Rows are points. Each copy is the shape, with its points in the same order, turned, moved and blurred by noise. Say if it was mirrored as well.

Shape:
[[-10,-3],
[-26,-1],
[-23,4],
[14,29],
[45,40],
[9,13],
[23,-26]]
Copy 1, 7 rows:
[[-1,1],
[-13,-3],
[-12,6],
[27,29],
[60,35],
[19,15],
[28,-19]]
Copy 1 is: only turned
Copy 2:
[[8,-4],
[19,-13],
[22,-7],
[6,34],
[-16,60],
[-2,18],
[-34,-13]]
Copy 2 is: mirrored
Copy 3:
[[-10,1],
[-24,-3],
[-22,-8],
[22,-25],
[54,-32],
[15,-14],
[24,31]]
Copy 3 is: mirrored

Shape, 7 rows:
[[36,-6,-27],
[8,15,-6],
[8,-8,-17],
[-27,39,29],
[11,-21,32],
[-33,-9,-33],
[34,12,9]]
Copy 1 (7 x 3):
[[43,-23,-1],
[13,5,-17],
[21,-3,7],
[-32,35,-33],
[-24,-33,-10],
[4,25,34],
[18,-19,-33]]
Copy 1 is: mirrored
Copy 2, 7 rows:
[[-34,-24,4],
[-14,15,-2],
[-19,-4,-16],
[18,60,-8],
[26,-11,0],
[-23,9,-55],
[-8,2,22]]
Copy 2 is: mirrored
Copy 3, 7 rows:
[[14,-8,-32],
[-14,9,-2],
[12,2,0],
[-55,21,34],
[-1,-37,25],
[21,39,22],
[-19,-23,-12]]
Copy 3 is: mirrored
Copy 4:
[[48,14,-16],
[8,13,-6],
[21,-2,-14],
[-41,14,18],
[19,-23,32],
[-5,-18,-45],
[27,21,16]]
Copy 4 is: only turned

Shape (6 x 3):
[[19,28,-29],
[-10,-31,26],
[41,-20,36],
[-37,-35,-1],
[13,41,-8],
[3,-8,23]]
Copy 1 (6 x 3):
[[14,33,27],
[12,-42,-20],
[60,-28,-9],
[-23,-42,-7],
[19,41,3],
[22,-7,-17]]
Copy 1 is: mirrored
Copy 2:
[[-20,14,-33],
[-7,-41,27],
[-58,-22,31],
[20,-49,4],
[-16,29,-13],
[-16,-17,22]]
Copy 2 is: mirrored

Shape:
[[-22,-51,16,-6],
[7,-6,5,3],
[-11,-12,24,12],
[-11,3,-35,-15],
[15,8,-14,-17],
[-9,25,-29,10],
[7,3,-25,13],
[-4,6,-8,-23],
[-32,-24,27,-44],
[3,-27,23,15]]
Copy 1 (10 x 4):
[[-34,-48,1,-15],
[-1,-5,-5,0],
[-22,-13,-14,11],
[7,-7,43,3],
[11,10,17,-11],
[15,9,31,32],
[19,-4,11,17],
[-7,7,27,-9],
[-58,-12,23,-27],
[-15,-23,-24,0]]
Copy 1 is: mirrored
Copy 2, 10 rows:
[[12,-19,-4,-52],
[20,2,0,2],
[3,-13,19,-9],
[-3,35,-25,-7],
[10,17,-21,14],
[-4,42,6,8],
[22,36,2,3],
[-5,11,-19,0],
[-26,-30,-23,-27],
[27,-16,12,-19]]
Copy 2 is: mirrored
Copy 3, 10 rows:
[[25,3,9,-51],
[7,2,3,2],
[13,19,21,-13],
[-13,6,-43,-9],
[-13,-6,-13,9],
[-6,22,-38,14],
[10,5,-26,12],
[-21,0,-9,-12],
[-22,-2,19,-60],
[26,4,24,-10]]
Copy 3 is: mirrored

Shape (11 x 6):
[[-8,-22,-7,7,38,-13],
[5,5,-5,13,-27,-22],
[7,-7,-28,17,-22,-18],
[20,-8,-21,-22,2,18],
[-9,-10,35,30,38,8],
[15,-21,-21,-6,-9,31],
[32,11,24,-13,-9,44],
[-18,0,-4,-8,-19,-2],
[-3,-9,37,22,4,-10],
[54,26,-29,-11,-6,-23],
[-7,-33,-3,-9,-19,-13]]
Copy 1, 11 rows:
[[-14,-14,-16,18,36,2],
[11,21,-18,4,-13,-24],
[16,20,-41,2,-1,-12],
[25,8,-1,-12,20,25],
[-16,-18,9,60,10,4],
[32,3,-16,-1,4,34],
[36,12,37,15,-10,25],
[-6,9,-13,-5,-19,5],
[-2,-14,2,41,-11,-19],
[34,45,2,-18,32,-26],
[9,-19,-25,-12,-10,-4]]
Copy 1 is: only turned
Copy 2 (11 x 6):
[[-20,-13,-1,13,-2,-57],
[30,-16,-4,22,21,-12],
[28,-24,-22,19,4,-19],
[16,-10,3,-23,-23,-21],
[-35,2,34,41,-6,-32],
[15,-28,4,-7,-36,-11],
[20,8,45,-7,-31,9],
[5,-28,5,-2,16,-4],
[-3,-12,34,39,13,-26],
[57,25,-15,-9,0,-31],
[15,-48,8,5,8,-28]]
Copy 2 is: mirrored
Copy 3:
[[-4,-3,8,12,26,15],
[24,34,-1,-10,-19,-1],
[20,40,-12,-3,-20,18],
[15,-16,-23,-24,-5,32],
[17,-24,21,33,21,-15],
[22,-17,-16,-8,-27,37],
[55,-40,-15,-19,-17,-8],
[-3,9,-3,-19,-25,-6],
[26,3,29,11,2,-19],
[46,29,-40,-39,19,18],
[6,14,21,-16,-23,20]]
Copy 3 is: mirrored

Shape (10 x 6):
[[-17,-1,-20,4,21,16],
[-4,1,-1,24,-39,-14],
[12,6,-4,6,7,46],
[14,-10,-33,-16,19,-14],
[7,-5,-11,26,9,-16],
[19,-43,-7,31,-35,5],
[-19,-42,10,-3,17,-6],
[-19,-13,-8,-22,22,26],
[5,2,-35,34,-2,-13],
[-1,-2,12,-5,-28,-8]]
Copy 1:
[[-12,-22,-7,-20,0,20],
[-13,-12,-2,32,-31,-20],
[10,-15,-14,14,4,44],
[0,-23,-22,-17,26,-17],
[13,-23,1,-5,-13,-16],
[2,-57,0,48,-13,-12],
[-17,-39,35,-4,18,-3],
[-24,-20,3,-12,26,29],
[7,-30,-22,-7,-28,-17],
[-17,-2,6,31,-2,-12]]
Copy 1 is: mirrored
Copy 2 (10 x 6):
[[-9,-32,-5,10,-24,12],
[-1,34,28,18,-20,-8],
[-6,-3,-24,37,-7,35],
[2,-24,-30,4,-15,-32],
[9,-15,20,21,-1,-18],
[-36,24,14,50,-3,-25],
[-45,-27,3,2,16,-9],
[-28,-25,-26,0,-11,21],
[12,-13,10,32,-30,-23],
[-13,27,9,-3,-2,-4]]
Copy 2 is: mirrored
Copy 3, 10 rows:
[[-21,-8,-29,-20,4,25],
[-10,-5,7,27,-23,-9],
[-11,-17,-4,2,19,53],
[16,-3,-17,-38,-21,20],
[-14,-22,3,-18,-17,2],
[21,-47,-3,30,-12,-1],
[9,-17,-22,-21,26,-17],
[-1,3,-35,-21,27,25],
[-20,-26,-8,-9,-40,9],
[6,11,7,14,0,-2]]
Copy 3 is: mirrored
Copy 4, 10 rows:
[[-9,-26,3,4,-35,8],
[-25,-4,-24,12,27,7],
[-8,-3,2,9,-32,51],
[34,-27,-9,-6,-16,3],
[5,-27,1,24,8,6],
[-15,-38,-42,20,25,44],
[-14,-60,6,-20,0,16],
[-9,-31,5,-25,-39,21],
[5,-18,-18,36,-2,-2],
[-17,-5,-12,-16,21,16]]
Copy 4 is: mirrored

Shape (14 x 8):
[[-9,-41,-3,27,32,-10,15,-20],
[32,-1,-12,17,-1,8,-11,-10],
[-37,4,13,-16,-7,22,7,-10],
[-14,-17,-19,15,38,-20,-17,-11],
[15,-6,-39,15,10,8,4,-29],
[-12,-22,-6,17,10,-30,-7,-34],
[7,5,-13,5,-1,12,-26,-33],
[2,-41,1,17,-7,-7,11,-18],
[-32,-43,-13,2,6,-4,-13,-11],
[-25,3,2,-36,16,-4,-34,15],
[-12,-7,36,-20,14,26,13,0],
[-43,-23,24,-41,5,6,-11,31],
[-11,29,1,-14,-41,15,1,23],
[15,13,-7,-24,-35,16,37,-34]]
Copy 1:
[[-39,11,-20,15,31,-7,40,-39],
[-12,1,0,3,8,6,-19,-34],
[14,-29,-4,-10,17,0,37,6],
[-19,33,-14,20,32,7,23,-10],
[-24,15,-21,-20,1,18,-4,-30],
[-18,20,-36,11,30,-16,19,-18],
[14,-1,-18,-5,15,14,-6,-23],
[-32,-10,-17,-4,33,-22,14,-32],
[-20,3,-16,-6,56,-2,31,0],
[23,15,26,-2,35,-5,22,24],
[14,-26,26,-1,12,-12,46,-20],
[5,-20,35,-6,52,-22,48,23],
[7,-43,15,-7,-3,-12,-10,27],
[1,-25,-14,-43,-29,-22,6,-20]]
Copy 1 is: mirrored
Copy 2 (14 x 8):
[[-6,19,-42,42,11,2,1,14],
[26,19,9,-1,12,-12,-15,17],
[-12,-13,-20,-22,-26,5,11,-4],
[-16,4,-22,26,12,16,-28,31],
[8,26,-21,-11,25,-6,-25,15],
[-8,4,-35,24,-3,-17,-26,32],
[24,5,-14,-15,-6,-2,-34,17],
[9,3,-33,22,9,-28,3,11],
[-3,-29,-44,17,9,5,-6,15],
[-17,-46,12,3,-13,24,-19,5],
[-2,-4,-2,7,-31,8,19,-25],
[-18,-60,-2,14,-18,13,19,-13],
[-5,-22,22,-45,-11,-19,21,14],
[-4,18,-10,-43,-9,-46,-7,-24]]
Copy 2 is: only turned
